Each row of a before or after table is a point. One or more steps were done to the points. Then noise was added and the rows were shuffled. The steps act on columns, c1 being the first. Name the steps. A step turns or swaps two columns, mirrors them in a line or flattens them onto one, adds a multiple of one to another, or multiplies or shifts one. Angles are multiples of 10 degrees, from the lower column toward the higher: turns from -170 to 170, lines from 10 to 170 but not 90. Use the fewest steps. Two steps may share a column if one is a turn and the other turns, adds or multiplies; they go together, in the order done. Otherwise the lowest column goes first.
In the rows, 128 means zero.

Before (10 x 2):
[[101 114]
 [109 115]
 [ 84 128]
 [115 155]
 [152 125]
 [ 59  44]
 [112  84]
 [102 185]
 [152 173]
 [ 99 189]]
After, 10 rows:
[[ 88  75]
 [174 137]
 [111 104]
 [ 92  76]
 [150  90]
 [ 76 127]
 [119 149]
 [236 111]
 [154 113]
 [148 118]]
Steps: turn c1 and c2 by 120 degrees

Before, 13 rows:
[[211 196 158]
 [179 147 123]
 [ 76 146 122]
 [145  79 162]
 [107 203 189]
 [112 162 153]
 [157 118 122]
 [ 40 125 189]
 [121 131 157]
 [166 143 132]
 [124 164 168]
 [166 187 189]
 [187 136 214]]
After, 13 rows:
[[160 107 156]
 [154 112 121]
 [158 111 123]
 [110 139 169]
 [ 83 155 124]
 [164 108 159]
 [150 117 130]
 [ 64 163 189]
 [169 103 213]
 [ 82 155 188]
 [122 131 157]
 [102 144 155]
 [131 125 189]]
Steps: flatten c1 and c2 onto the line at 150 degrees

Before, 8 rows:
[[144 117  73 123]
 [144 133 161 142]
 [104 122 154 113]
 [143 120 161 135]
 [ 36 130 110 113]
 [145 134 154  88]
 [105 161 171 134]
 [127 135 157 139]]
After:
[[144 118  72 112]
 [127 135 156 159]
 [143 119 161 149]
 [105 161 171 148]
 [144 133 160 170]
 [ 37 130 110  84]
 [105 122 153  83]
 [146 133 155   9]]
Steps: multiply c4 by 3

Before, 14 rows:
[[ 89 110  87 143 174 134]
 [ 87 165  81 110 149 159]
 [177  85 196 133 104 106]
 [ 71 153  96 100  75 157]
 [116  99 160 176 130  92]
 [ 92 162  98 100 114 154]
 [121 192 154  81  99 145]
 [ 87 182 112  70 110 118]
 [133  67 169  87  96 155]
 [170  77 173 135  70 144]
 [169 100 121 162 155  82]
 [121 117 156 188 194 112]
 [ 90 147  79 160 165 149]
 [ 95 167  77 141 136 193]]
After (14 x 6):
[[ 68 147  75 161 165 118]
 [197  75 159 138  67 161]
 [ 69 162  90  99 113 135]
 [193  98 145 160 154  85]
 [119 118 158 187 195 128]
 [207  85 197 132 104 143]
 [ 74 165  53 140 138 159]
 [ 37 155  85  99  78 136]
 [109 101 172 176 130 110]
 [ 63 184 119  70 109 112]
 [135  68 149  87  95 172]
 [ 61 165  72 108 153 136]
 [115 191 144  82  96 154]
 [ 64 109  87 145 176 111]]
Steps: multiply c1 by 1.6; turn c3 and c6 by 30 degrees

Before, 12 rows:
[[143 127 107 135 144 139 129 141 177]
 [119 134 155 102 149 112 118 120 178]
 [107 194 108 139 150 138  96 181 146]
 [130 151 102 131 125 128 100 249 102]
 [122 140 133 141 164  60 132 136 180]
 [139 169 147 137 160 139 131 112 130]
 [119 159 105 133 137 127 142 140 159]
 [124 135  99 120 150 136  57 136 123]
 [103 117 101 102 149 138 146 120 179]
 [115 147 144 138 152 114 124 115 109]
 [126 158 112 127  97 124 139 131 156]
 [142 129 107  72 156  97 141 115 178]]
After:
[[116 137  85 102 151 115 116 141  95]
 [126 133 129 121 149 128  58 120 159]
 [119 159  94 134 138 125 142 116 145]
 [124 131  77 142 165  59 129 141 117]
 [118 147 149 139 151 117 128 142 115]
 [145 126  78 136 143 135 127 111 138]
 [101 119  72 103 148 140 145 134 142]
 [128 149 150 127 124  85 102  16 163]
 [111 194 111 141 151 118  95  71 148]
 [141 126  75  72 155 104 141 151 139]
 [123 159  94 122  95 122 138 125 137]
 [139 166 128 138 157 145 128 140 106]]
Steps: mirror c3 and c9 in the line at 140 degrees; mirror c6 and c8 in the line at 170 degrees

Before, 9 rows:
[[141  73 107 147  66 106 117 181 129 116 120]
 [ 47 195 135 128 119 144 102 141  91  97 157]
 [144 187 104  93 169 180 117 112  86 110  65]
 [ 79  59 154 118 116  97 189 146 165 118 108]
 [152  38 139  79  94 151 136 155 133 137 144]
 [160  86 125 116 136 155 187 175 184 204 141]
 [169  99 170 170 162 159  86 142 128 146 141]
 [ 96  83 190 145 129  93 155 206  91  64 192]
 [141 114 213 170 114 170 200 134 173 149 189]]
After, 9 rows:
[[ 73 197 139 126  68 149 107 142  95 100 164]
 [148 112 215 165 126 171 200 131 171 148 167]
 [178  74 105 146  90 105 118 182 135 116 123]
 [140  95 171 171 180 160  85 138 128 145 156]
 [146  85 125 117 155 157 189 177 183 206 125]
 [169  35 139  76 117 151 136 154 134 139 145]
 [ 95  62 157 120  85  99 191 142 162 118  94]
 [104  83 193 149 107  88 153 207  91  67 181]
 [122 187 108  92 168 183 115 114  83 107  64]]
Steps: turn c1 and c5 by 40 degrees; add -0.3 times c7 to c11

Before:
[[192 183 193 129 105 150 101 212  85 129 194 104]
 [180 153  95 153 133 152 159 185 152 183 110 154]
 [ 53 114 173  95 145 160 142 168 130 136 137 117]
 [116 133  90 114 207 101 153 203 140  47  63 143]
 [102 128 128 147 152 103 110 209  85 156 171 139]
 [172 101 152 174 146 175 140 144 127 139  31 139]
 [152 115 152 103 159 187 119 160  83 183 143 154]
 [136 117  80 189  65 103 110 126 151  66  82 161]]
After (8 x 12):
[[105 126 126 145 150 100 109 208  86 103 171 137]
 [195 185 191 127 104 151 101 214  88 122 192 104]
 [151 119 156 103 158 189 120 165  83  69 138 151]
 [181 152  91 156 137 152 157 184 149  72 111 148]
 [135 118  83 188  68 104 111 124 151 187  83 161]
 [ 53 117 171  94 140 159 139 166 136 118 140 118]
 [168 108 151 171 148 174 140 139 125 117  30 137]
 [115 131  87 113 205 101 150 199 139 212  64 143]]
Steps: multiply c10 by -1

Before:
[[ 63 181  52  72 127  74 133 133  94 107 156 190  74 136 118 102 101 129]
 [116 122 152  83  90 159  63  92 179 178 115  91 131 150 204  85  66 136]
 [ 86 179  98  90 173 171 108  99 180 166  99 159 180  74 118 141 164 107]
 [132 154 169  89 195 155  74 179  89  73 154 113 140 152 134 102 143 138]
 [ 80 195 119 132  82 112 101  99 187 136 150 158  93 172  94 190  62 122]
 [124 117 100 160 153 138  68 149 110 108  51 108 162 162 137 162 146 163]
 [ 82 106  66 175 126 158 130 124  61 187  57 210 158 167 158 121  71 155]
 [169 142  74 150  82  71 164 107 136  99 128 108 181 139 203  76 123 129]
 [ 60 113  63 144  96 160  76  63  99  93 128 172 118 111 157 164 102 186]
 [ 98 125 161 137  97  90  47 127 120 161 153 117  79 168 146  68 173 194]]
After, 10 rows:
[[163 100 126 150 127  32 187 106 135  98 129 109  82 140 205  77 149  74]
 [ 93 141  70 145  70 121 120  62  98  93 129 172 135 110 156 164  65  64]
 [133  97 135 132  78  71 145  99 188 136 151 157 175 172  93 190  47 120]
 [ 95 112 127  72 131  35 131 133  93 107 156 190 194 136 118 103  67  51]
 [ 72  75 148  89 141 131  81 100 181 167  98 160  92  73 118 142 128  97]
 [113 123  94 160  98  99  70 148 110 108  53 109  94 162 136 160 138  99]
 [ 78 147  62 138  46  51 100 126 122 161 154 119 171 168 146  67 142 162]
 [159 131 119  84  54 118 114  93 181 176 115  92 124 150 204  84  72 151]
 [130 130 102 175 129 118 131 122  60 187  57 210  95 169 157 122  56  65]
 [121 107 118  91 132 115  42 179  91  73 155 112 125 152 133 103 142 168]]
Steps: turn c1 and c17 by 40 degrees; multiply c2 by 0.7; turn c2 and c13 by 160 degrees; turn c3 and c18 by 90 degrees; turn c5 and c7 by -50 degrees; shift c6 by -40
